Every row gives one point. A path goes straight from each point to the next, and from the last back to the first. The post is the endless flat space through its rows: a point in 2 columns, a line in 3, a plane in 4, and so on, so that a path can go around it. How many times does the path go around the post? Going back the other way cancels.
(in the rows, 128 means zero)

Post (1 x 2)
[[112 122]]
Path (9 x 2)
[[132 141]
 [149 119]
 [188 196]
 [125 161]
 [145 134]
 [133  98]
 [ 98  68]
 [ 29 109]
 [ 71 168]]
Times around: 1

Post (5 x 6)
[[155 159 113  33 103 131]
 [107 114  69  87 137 180]
 [138  89 203 107 214 168]
 [129 116 202 149 135 135]
 [124 135  98  89  77 199]]
Path (12 x 6)
[[161  82 121  67 148 205]
 [176 155 152 110 189 187]
 [137 156 131 120 156 138]
 [ 83 146 141 104 156 245]
 [ 91 136 111  54 136 133]
 [126  67 144  43 134 172]
 [132  83  85 155 105 169]
 [149 134  89 105 142 201]
 [127 170 149  77 133 122]
 [114 160 130  74 169 164]
 [103 109 144  72 165 177]
 [123  82 123  65 111 130]]
Times around: 2

Post (10 x 11)
[[143 131 171 132 172 150 123 131 145 150 225]
 [123 115 210 157 157 126 131  82 200 120 182]
 [159 174 168 113 106 105 153 129 147 249 127]
 [126 131 123  77  80  93 126 166  78  61  20]
 [153 144 139 155 114 202 130 101 167 220 148]
 [158 169  15  80  96 132 184 112 125 112  64]
 [149 133 160 102 125 143  88  48 146 189 174]
 [121 120 157 171 129  97  73 114 169 142 183]
 [131 147  98  79  95 130 111 160 195  65 130]
 [117 142 141 140  69 137 117  88 147  33 220]]
Path (10 x 11)
[[ 86 137 138  78 129 139  66  88 119 125 174]
 [128 193 145  94 118 132 132 101  89 123  99]
 [144 142 172 152 120 144 104 154 185 133 126]
 [176 136 191 138 124  78 122 108  88 127 175]
 [152 108 160 142 145 126 142 165 157 144 162]
 [137 130 149 125  73 122 155  80 132 152 173]
 [164 144 110 140 105 146 156 138 164 169 101]
 [144 163 130 121  20 156 107 107 174  81 116]
 [126 182 182 157 119 148 135  39 210 135 166]
 [ 68 143 175 109 148 107  74  96 149 152 123]]
Times around: 0
